Each row of a before or after table is a point. The points were changed in one or more steps. Then noise was added and the rows were shuffled. The steps act on columns, c1 being the first. What was done? A step turns or swaps two columns, mirrors them in a line or flattens them onto one, adds a multiple of one to another, or multiplies or shifts one. Angles are multiples of 10 degrees, from the lower column toward the higher: turns from -170 to 170, lines from 10 to 170 but not 90. Use the fewest steps. Two steps may share a column if one is a turn and the other turns, adds or multiplies; they go together, in the order done. Otherwise the lowest column goes first.

Before, 11 rows:
8,-13,0
-17,17,7
-5,28,-46
59,22,-33
3,-2,-32
-55,19,71
33,-10,-30
-33,31,14
8,-3,-8
37,-30,-8
7,12,-17
After (11 x 3):
37,20,-15
-8,59,-53
5,11,7
-34,61,3
3,31,-6
33,2,8
-15,52,-7
10,44,-18
62,54,-1
-53,50,45
7,33,-31
Steps: add 0.5 times c1 to c3; shift c2 by 30

Before (10 x 6):
-50,-51,3,-5,-17,-41
23,-10,11,-16,-16,-1
7,42,-12,9,11,8
-25,-36,10,29,-13,-25
17,-21,-31,14,-11,-18
34,0,-15,16,16,27
-16,31,-34,-29,50,28
-30,20,-59,-18,4,80
22,-12,-11,-11,-34,-10
31,10,-28,24,-17,4
After:
15,-12,-67,-58,14,-52
42,9,0,9,18,-18
34,20,-12,25,-13,3
18,18,23,-16,-2,12
13,-61,-37,-35,6,-4
10,-31,-8,4,33,-9
-24,25,-9,45,-22,4
26,31,6,1,5,6
37,-12,8,-10,-5,-33
-43,37,-27,25,-36,31
Steps: turn c1 and c3 by 40 degrees; turn c2 and c5 by 120 degrees; mirror c4 and c6 in the line at 160 degrees

Before, 9 rows:
-23,-8,-21,-3,-25,5,26,-7,5
29,-22,-12,11,-43,-25,-52,19,7
48,-13,-26,-76,-38,-19,-13,-2,20
-24,86,-8,-38,23,-23,12,20,15
-13,-16,-6,19,-10,36,11,29,18
0,-1,-19,9,-38,-21,8,-7,53
7,-1,-22,5,16,-4,-12,-1,12
34,-4,49,18,-48,-25,11,17,14
-9,-22,21,11,-36,47,4,-13,15
After (9 x 9):
-10,-26,11,-15,-14,19,-10,29,36
-47,-26,0,-9,21,6,54,20,-22
12,-1,19,8,12,13,21,-1,-6
29,56,12,-93,-20,15,-11,20,-22
-52,-3,-47,-3,25,16,-19,17,-23
-24,-4,28,9,-27,4,-21,-7,6
-47,-38,22,-60,37,18,18,-3,-16
-38,8,23,19,-3,55,-5,-10,-19
-33,-13,-25,35,-13,14,-6,-14,47
Steps: mirror c1 and c5 in the line at 50 degrees; add -1.5 times c8 to c4; turn c2 and c4 by -20 degrees; turn c3 and c7 by -170 degrees; swap c6 and c9

Before, 12 rows:
17,31,-1,56,-21,-53,-8,-4,51,10,-2,3
4,24,37,17,-29,-9,-22,10,4,-5,28,-30
24,-1,-32,29,3,22,3,-16,45,-46,12,-39
-25,12,19,5,-8,9,5,35,2,1,53,-8
-3,-9,-8,-17,-9,10,12,-30,-24,-10,28,-17
22,-26,-31,-7,2,-3,15,9,-18,-3,4,-67
12,-15,24,24,41,-14,28,-3,-61,-23,20,-49
7,9,-17,19,-6,73,9,-18,14,-3,2,-30
-1,-22,30,10,-10,31,8,-8,-23,-30,-18,17
4,60,-5,-75,-7,-22,-33,25,32,36,13,1
73,3,28,-7,-39,56,34,-28,29,-5,-30,44
-32,-17,40,14,-1,16,30,-13,2,-18,14,-35
After, 12 rows:
-25,6,16,9,1,-6,9,29,-8,-8,72,3
16,1,-1,47,37,71,4,1,23,1,-3,9
8,2,-16,14,12,-23,10,-18,-69,-29,-16,-1
12,9,26,-25,41,-46,21,1,40,-51,46,-23
1,-6,-6,-32,-67,39,-8,27,3,0,8,35
-2,4,-10,-1,-22,-27,8,-28,4,-15,22,-9
22,1,-33,-5,-4,-12,7,17,11,-68,-27,-1
-33,8,38,9,11,-6,24,-22,-14,-36,52,-16
71,11,28,31,-26,-5,32,-6,-63,44,0,-5
6,-2,38,33,1,8,-13,12,6,-30,66,-6
25,2,-33,15,28,26,2,-7,-43,-40,-18,-48
-3,1,30,14,4,-34,-1,-10,-16,19,11,-30
Steps: add 0.3 times c1 to c8; flatten c2 and c7 onto the line at 70 degrees; add 1 times c3 to c11; turn c4 and c5 by 60 degrees; turn c6 and c9 by -120 degrees; swap c10 and c12
